Each row is a point. The points of each table are mixes of a few directions, plus a little noise. Count the directions of each table, and those that both share. Where both have some left over, give the other angles between the two spaces (their principal angles), to ten degrees, smallest first.

First (6 x 2):
[[-3.17  1.55]
 [ 0.14 -0.06]
 [-0.40  0.19]
 [ 4.07 -1.98]
 [-0.87  0.42]
 [ 0.27 -0.13]]
Second (6 x 2):
[[ 0.31 -4.28]
 [-0.12  1.77]
 [-0.08  1.16]
 [-0.15  2.07]
 [ 0.15 -2.16]
 [-0.11  1.44]]
Directions: first 1, second 1, shared 0; angles 60

First (8 x 4):
[[ 0.30 -0.64  0.05 -3.33]
 [-0.04  0.18 -0.28  2.12]
 [-0.69  1.15  0.33  3.80]
 [-0.55  0.34  1.31 -4.23]
 [ 0.69 -1.06 -0.53 -2.55]
 [-0.50  0.49  0.80 -1.26]
 [ 0.50 -0.56 -0.68  0.43]
 [ 0.28  0.04 -1.04  4.95]]
Second (8 x 4):
[[-0.73 -0.18  0.04 -0.37]
 [ 3.43  0.92  0.20  1.87]
 [ 1.64 -0.35 -0.17  0.16]
 [-1.50  1.26  3.11  0.36]
 [-1.24 -1.34 -2.32 -1.37]
 [-3.56  0.79  0.60 -0.29]
 [-0.17  0.38 -4.12  0.97]
 [ 2.14 -1.47  2.63 -1.33]]
Directions: first 2, second 3, shared 1; angles 40

First (8 x 8):
[[ 2.15 -0.10 -0.27  1.16  0.69  3.07 -0.57  0.56]
 [-3.48 -0.56 -0.44 -0.58 -0.66 -4.29 -0.61 -0.63]
 [-1.97 -1.27 -1.47  1.49  0.18 -1.43 -2.50 -0.01]
 [-0.37  1.73  2.17 -3.37 -1.13 -2.34  3.90 -0.72]
 [ 4.00  1.57  1.69 -1.13  0.19  3.97  2.86  0.34]
 [ 1.70 -0.54 -0.75  1.79  0.81  2.94 -1.49  0.64]
 [-1.06 -0.46 -0.50  0.35  0.00 -1.01 -0.84 -0.10]
 [-0.98 -0.46 -0.48  0.37 -0.01 -0.92 -0.77 -0.08]]
Second (8 x 8):
[[ 0.87  0.85  1.61  0.53  2.14  2.67  1.70  3.11]
 [-0.21  1.36  2.13  0.22  2.83  3.76 -0.26  0.83]
 [-3.70 -0.12  0.14 -0.40  1.87  0.29 -2.02 -3.38]
 [ 2.80 -0.28 -0.99 -0.66 -2.11 -3.15 -0.24  0.23]
 [ 0.23 -0.87 -0.97  0.14  1.41  1.28  2.14 -0.23]
 [ 0.60  0.66  0.75 -0.39 -0.63 -2.36 -1.11  1.28]
 [ 1.38  0.51  0.08 -0.27 -2.55 -1.12 -2.04 -0.82]
 [-1.93 -2.10 -2.78  0.88 -3.00 -1.34  1.97 -0.94]]
Directions: first 2, second 5, shared 1; angles 70

First (8 x 11):
[[-1.10  0.37 -0.38  0.94 -2.81  1.69  2.21 -0.50  1.59 -1.76 -3.26]
 [-0.09  0.25  0.64  0.86  2.36 -0.69 -1.23  0.88 -1.07  0.67  1.85]
 [ 2.67 -0.89 -0.56 -2.30  0.15 -1.33  0.66 -2.00 -0.03  1.83  3.41]
 [-6.07 -1.82  0.60  1.86  2.01  2.05 -1.61  1.23  0.21  1.07  1.62]
 [-3.19 -1.38 -0.14 -0.56 -0.21  1.03 -1.70  0.85  0.19  0.32 -0.96]
 [ 2.33  0.69 -0.45  0.12 -0.82 -1.33  0.14  0.99 -0.57 -0.99 -1.96]
 [ 3.05 -0.51 -0.46 -0.17  1.16 -2.19  0.56 -0.27 -0.85  1.26  3.13]
 [ 2.41  3.27  0.72 -0.79 -1.86  0.75  1.00 -1.18  0.52 -2.34 -3.81]]
Second (11 x 11):
[[-2.67 -1.25 -2.21  0.55  0.06  0.19  0.56 -0.20 -2.08 -0.79 -0.80]
 [-1.47 -0.42  0.64  7.46 -1.03 -0.09  1.84  5.52  1.82 -2.05 -3.40]
 [-0.83 -0.45 -1.15 -1.61  0.24  0.11 -0.16 -1.48 -1.37  0.09  0.51]
 [ 2.69  1.35  2.72  1.44 -0.34 -0.25 -0.18  1.72  2.92  0.38 -0.02]
 [-0.37 -0.28 -0.92 -2.14  0.32  0.12 -0.45 -1.83 -1.29  0.41  0.86]
 [ 4.64  2.00  2.62 -5.79  0.60 -0.16 -1.96 -3.42  1.65  2.48  3.38]
 [-0.65 -0.42 -1.44 -3.40  0.52  0.15 -0.55 -2.79 -1.98  0.57  1.28]
 [-1.14 -0.44 -0.38  2.47 -0.31  0.04  0.68  1.68  0.09 -0.79 -1.22]
 [-0.84 -0.39 -0.97 -0.97  0.21  0.09 -0.04 -0.94 -1.11  0.04  0.25]
 [-0.31 -0.08  0.22  2.12 -0.30 -0.01  0.49  1.57  0.56 -0.56 -0.91]
 [ 0.95  0.44  0.76 -0.12 -0.06 -0.09 -0.20  0.12  0.80  0.23  0.28]]
Directions: first 5, second 2, shared 1; angles 60

First (9 x 14):
[[ 0.52  2.07  1.63  1.80 -2.57  0.57  1.97 -1.01  0.83 -0.75 -3.59 -2.31
  -0.35  0.13]
 [-0.64  1.24  0.01 -0.03 -1.76  1.52 -0.88  1.50  3.04 -0.94  1.53 -1.96
   2.26 -3.16]
 [-3.14  0.21 -0.76 -1.61 -1.00 -4.76  1.25  3.10  0.01 -4.52  0.71  1.00
  -0.29  0.62]
 [ 1.35 -1.78 -1.22  1.88  3.32  0.58 -0.14 -2.17 -1.31  3.20  2.20  0.82
  -0.02 -0.14]
 [ 0.70 -2.37 -1.33 -0.97  3.27  0.52 -1.86 -0.57 -1.58  2.45  2.76  2.30
  -0.20  0.50]
 [-0.35  0.04 -0.65  0.36  0.09  0.63 -0.65  0.69  1.52  0.03  2.20 -0.70
   1.54 -2.14]
 [ 0.11  1.50  1.43  1.90 -1.78 -1.70  3.22 -1.32 -0.97 -1.34 -4.40 -1.13
  -1.74  2.09]
 [ 1.03 -1.13 -0.22 -1.23  1.37  1.94 -2.03 -0.44 -0.59  2.04  1.01  1.12
   0.00  0.19]
 [ 0.43  0.17  1.14 -2.12 -0.95  0.72 -0.88  0.15 -0.94 -0.18 -2.41  0.82
  -1.26  1.99]]
Second (8 x 14):
[[ 0.76  2.27  1.51  1.17  1.76 -2.54 -0.46  1.53 -0.09 -0.40 -0.44  0.12
  -0.31 -1.02]
 [-0.96  0.35  0.44  0.79  1.95 -1.77  0.90  1.43  0.81 -0.43 -0.33  0.84
  -0.12 -0.01]
 [ 0.01  1.42 -0.96  0.06  0.94 -0.49 -0.36  0.61  1.00 -0.74  0.93 -0.57
  -3.07  1.86]
 [ 0.87 -2.52  0.84  1.21  1.07 -0.96  0.85  0.26  2.57  0.24 -1.52  0.99
   0.98 -0.79]
 [ 1.23  2.72 -0.69 -0.79 -1.16 -1.31  0.87  0.76 -1.78  0.56  0.49  0.05
   1.30 -1.14]
 [-1.84  1.95 -0.93 -0.96 -0.15 -0.69  1.63  1.04 -2.12  0.07  0.94  0.69
   1.27 -0.12]
 [ 1.48  0.32 -2.75 -1.20 -1.51  1.33 -0.33 -0.86  1.39 -0.14  1.48 -1.18
  -3.41  2.65]
 [-1.63 -6.55  2.51 -0.24 -2.86  6.44 -3.16 -4.80 -1.73  0.69 -1.50 -0.90
   3.48 -1.46]]
Directions: first 4, second 5, shared 0; angles 40, 70, 80, 80

First (10 x 20):
[[ 1.13 -1.20 -0.26  0.51 -0.11 -1.93 -2.36  0.04 -0.33  0.79  0.07  0.18
  -2.20  1.37  1.06  2.36 -2.07  0.24 -0.77 -1.12]
 [ 0.39  4.73  0.79  1.54  1.21 -0.53  7.24  1.40  3.13 -1.24 -2.30  4.02
   6.00  1.69 -5.38 -0.87  3.08 -1.78 -0.56  4.77]
 [-2.69  0.56 -1.93  2.77  3.00 -0.49  2.28  2.09 -1.90  1.66  1.58 -0.01
  -0.08  4.96 -0.55  0.51 -0.43  0.27  2.89 -2.29]
 [ 0.21 -1.32 -0.60 -1.07 -1.56  0.59 -2.22 -0.05 -0.87 -0.12 -1.29 -0.37
  -2.91 -3.26  0.96 -1.33  0.40  2.02 -0.18 -1.20]
 [ 0.11 -1.37  1.61 -1.51 -0.61  0.10 -2.25 -1.86 -0.10 -0.28  1.95 -1.68
  -0.27 -0.68  2.45  0.82 -2.28 -1.09 -0.66 -0.65]
 [-0.86 -0.33  0.18 -1.10 -0.92  1.44  0.17  0.25 -0.46 -0.40 -0.62  0.10
  -0.43 -2.97  0.07 -2.16  0.62  1.02  0.32 -0.39]
 [-0.76 -0.55  0.07  0.06 -0.42 -0.82 -0.91 -1.26 -0.69 -0.53 -0.10 -0.47
  -2.45 -0.36  1.88  0.00 -1.78  0.56  0.39 -1.37]
 [-0.14  1.10 -3.25  2.08  1.71  0.13  0.41 -0.40 -0.86  0.22 -0.19 -1.43
  -0.89  3.08 -0.35 -0.04  3.01  0.39  1.66 -0.11]
 [ 0.94 -0.83  1.75 -1.55 -1.07  0.09 -1.63 -1.56  0.80 -0.63  0.91 -0.87
   0.59 -1.31  1.39  0.62 -1.31 -1.17 -1.28  0.59]
 [ 1.86 -0.70  1.66 -1.91 -1.17  1.25 -0.86  1.39  1.25  0.50  0.08  0.58
   2.77 -2.68 -1.40  0.01  0.78 -0.50 -1.93  1.51]]
Second (8 x 20):
[[ 0.48  1.71 -2.58 -1.02 -1.39  0.54 -2.38  1.05  1.84  0.73 -2.76 -0.82
   1.27 -0.41  0.73  1.18 -0.56 -0.33 -0.17 -0.27]
 [ 2.72  1.54  0.19  3.24 -2.30  1.14 -1.64 -1.57  0.41 -1.41  3.09 -0.80
  -0.57 -0.96 -3.19 -3.92 -5.52  0.77  2.99  1.87]
 [ 0.74  0.96 -2.08 -1.06  0.79 -1.60  1.03 -1.09  1.14  0.99 -3.78 -1.49
  -0.07 -0.45  0.15 -0.61  0.62 -2.50 -1.52 -1.41]
 [-1.65 -2.93  2.01 -1.90  4.19 -2.05  5.00 -2.02 -1.86  0.24 -0.87  0.96
  -1.53  1.03  0.77 -0.17  3.95 -1.86 -2.73 -2.13]
 [-1.71 -1.14  0.95 -0.97  0.34  0.67 -0.31  1.60 -0.69  0.08  0.72  1.29
   0.50  0.71  1.51  2.41  2.04  1.30 -0.38  0.03]
 [ 1.31  1.72 -0.01  3.26 -2.61  0.26 -1.89  1.08  0.14 -0.38  2.59 -1.05
   0.14 -0.97 -1.31 -1.01 -2.49  1.28  2.41  2.26]
 [ 0.07 -0.63 -0.15 -1.97  0.14  2.25 -1.32 -1.09  0.61 -0.82 -0.27  1.42
   0.38  0.65 -0.24 -0.29 -1.82  0.58  0.07 -0.79]
 [-1.98 -1.23  1.66  0.42  0.85 -1.21  1.48  2.01 -1.61  0.56  1.28  0.49
  -0.13  0.40  1.60  2.39  3.78  0.76 -0.65  0.44]]
Directions: first 6, second 4, shared 0; angles 60, 60, 70, 90

First (10 x 32):
[[-0.20 -0.70 -1.71  1.73 -0.93 -0.73 -0.68 -0.56  0.20 -0.53  1.02 -0.10
  -0.75  2.71 -0.64  1.41  1.65 -2.02 -1.16 -0.58 -0.15 -2.42  1.64  0.18
   0.26  0.47  1.09  0.17  1.53 -1.55  0.03 -1.32]
 [ 0.05  1.32 -0.13 -0.67  0.27 -0.46  1.22 -1.18  0.76  2.32  1.36 -2.30
   0.93  1.16 -1.80 -0.76  0.18 -0.57 -0.26  1.74  0.11  1.76  1.35 -0.87
  -0.42 -3.17  1.91  1.18 -0.14 -0.93  2.43 -0.20]
 [ 2.25 -0.94 -2.17 -0.04 -0.96 -0.26  0.42 -0.83 -1.21  0.33  1.24 -0.73
   0.51  1.84 -0.83  0.82  0.75 -1.01  0.17 -0.57  0.20  0.48  0.24  0.56
  -0.91 -2.53  1.57  1.73 -1.63  0.40  1.23  0.30]
 [ 3.83 -0.33 -0.03  3.52 -2.70  2.13  4.81  2.51 -2.32 -0.46 -1.37  5.46
  -0.30 -2.76  0.84  0.83 -1.73  0.67  4.37  0.00 -1.83  0.55 -3.41  1.46
  -0.03 -3.70 -1.52  2.21  0.97  2.32  2.65  3.26]
 [-0.02  1.14  1.25 -0.97  0.43  0.34  1.31  0.29  0.39  1.15 -0.36 -0.50
   0.57 -1.64 -0.13 -0.86 -0.79  0.92  0.61  1.21 -0.07  1.70 -0.59 -0.46
  -0.13 -1.16 -0.29 -0.03 -0.48  0.52  0.79  0.84]
 [-3.46  0.63  2.37 -1.45  3.16 -0.13 -3.44 -1.50  1.29  0.20 -0.15 -0.70
   0.68  0.44 -0.13 -3.53 -2.61  2.21 -0.47  0.32  0.81  2.05  1.12 -1.04
   0.50  1.74 -0.03 -0.08  0.70 -1.13 -0.41 -1.75]
 [-1.25  1.66 -0.88  0.82 -3.40 -2.37  0.34  0.76  1.81  0.36  0.57 -0.73
  -0.22  1.98 -0.38  2.47  2.82 -2.25 -1.71  1.44  1.91 -3.56  4.47 -0.42
   0.16  1.43  0.83 -0.02  3.19 -1.57  0.94  0.73]
 [-1.99 -0.92  2.38 -1.11  3.73  1.59 -1.73  0.59  0.16 -1.63 -1.99  0.37
  -1.26 -3.55  1.80 -1.29 -1.22  1.92 -0.56 -1.37 -1.64  0.19 -3.75 -0.15
   1.11  4.36 -2.89 -3.90 -1.22  0.61 -4.56 -1.72]
 [-3.25  0.53  2.23  0.05  2.85  0.59 -1.10 -0.10  1.69 -0.19 -0.81 -0.63
  -1.16 -1.40  0.27 -1.17 -0.31  0.49 -1.36  0.31 -1.39 -0.63 -0.83 -1.02
   1.40  3.11 -1.23 -3.03  1.44 -1.50 -2.38 -2.39]
 [ 4.04 -2.39 -3.34 -1.93 -2.46 -0.77 -1.11  0.06 -2.77 -1.54  0.48 -0.15
   0.91  1.27  0.96  2.16  1.21 -0.33  0.32 -2.47  2.04 -0.09 -0.23  1.81
  -1.91 -0.54  0.58  1.76 -4.42  2.81 -0.67  2.24]]
Second (11 x 32):
[[ 2.77 -1.21  2.66 -1.32 -0.90  0.15 -0.63  1.77  0.73 -2.50  1.37 -4.23
   1.98 -0.43  2.57 -0.86 -1.91 -6.29  2.65  0.68 -1.75 -1.85  3.01 -4.25
   1.50 -1.14 -0.87 -4.19 -1.20 -6.09 -1.19  3.51]
 [-0.88  0.85  0.69  2.44  2.09  1.13  1.60 -1.78 -0.42  3.50 -1.04  5.50
  -2.18 -0.02 -1.21 -1.71 -1.40  4.34  0.01  0.02  0.05  1.52 -0.72  1.44
  -0.93 -1.43  0.39  1.95  2.12  1.22  1.66 -0.59]
 [-0.38  0.06 -0.79  0.28  0.13 -0.18 -0.18 -0.34 -0.23  0.34 -0.42  0.27
  -0.32  0.17 -0.56  0.41  0.64  0.93 -0.77 -0.43  0.35  0.23 -0.55  1.07
  -0.46  0.59  0.33  0.82  0.03  1.31  0.06 -0.94]
 [-2.77  1.32 -1.97 -5.14 -3.72 -1.75 -0.13  2.91  1.17 -4.81  3.07 -3.49
   3.02 -0.25  0.81  2.73  2.66 -1.32 -0.21  2.72  1.43 -0.28 -1.77 -1.24
   2.89  1.32 -1.67 -0.18 -1.81  2.77 -1.31 -0.10]
 [ 0.57 -0.68 -1.22  1.73  1.14  0.14 -0.39 -1.49 -1.02  1.84 -1.52  1.52
  -1.73  0.48 -0.96  0.40  0.82  1.83 -1.55 -1.94  0.35  0.02 -0.51  2.30
  -1.84  0.87  1.03  1.13  0.05  1.55 -0.12 -1.44]
 [ 2.55 -1.34  0.84 -1.70 -0.14  0.80  1.43  0.29 -0.73 -0.24  2.07  3.33
  -1.34  0.12  2.75  0.43 -0.51 -1.10  1.30  0.06 -0.45 -2.37  1.06 -2.24
   0.82 -1.59 -1.70 -3.66 -2.05 -2.59 -2.74  4.30]
 [ 0.23 -0.31  0.00  2.81  1.38  0.08 -1.14 -1.19 -0.22  1.63 -2.36 -1.27
  -0.41  0.17 -1.61 -0.85 -0.37  0.35 -0.91 -1.55 -0.27  0.90  0.32  1.77
  -1.77  0.80  1.66  1.63  1.22  0.09  1.46 -2.22]
 [-0.22  0.59  2.11  3.84  2.20  0.82 -0.19 -1.37  0.35  2.74 -2.41  0.06
  -0.30 -0.29 -1.75 -2.98 -2.62  0.81  0.64 -0.40 -1.08  1.93  0.99  0.66
  -1.29 -0.98  1.57  1.88  3.01 -1.56  3.06 -1.50]
 [-0.44  0.53  0.84 -0.05  0.03  0.21  0.46  0.28  0.42  0.02  0.32  0.28
   0.36 -0.28  0.08 -0.67 -0.77  0.07  0.75  0.84 -0.21  0.44  0.10 -0.72
   0.53 -0.68 -0.28  0.04  0.57 -0.56  0.58  0.40]
 [ 1.20 -1.17 -1.47  1.30  0.88  0.02 -0.59 -1.27 -1.17  1.36 -1.31  1.08
  -1.73  0.60 -0.54  0.87  1.18  1.07 -1.66 -2.28  0.43 -0.60 -0.33  2.12
  -1.85  1.11  0.86  0.44 -0.67  1.27 -0.86 -0.97]
 [-2.56  1.31 -1.65 -4.07 -3.04 -1.42 -0.18  2.33  1.10 -3.87  2.34 -2.90
   2.53 -0.22  0.40  2.20  2.17 -0.83 -0.29  2.33  1.19  0.05 -1.57 -0.81
   2.35  1.14 -1.27  0.19 -1.24  2.50 -0.79 -0.39]]
Directions: first 6, second 4, shared 1; angles 60, 60, 80
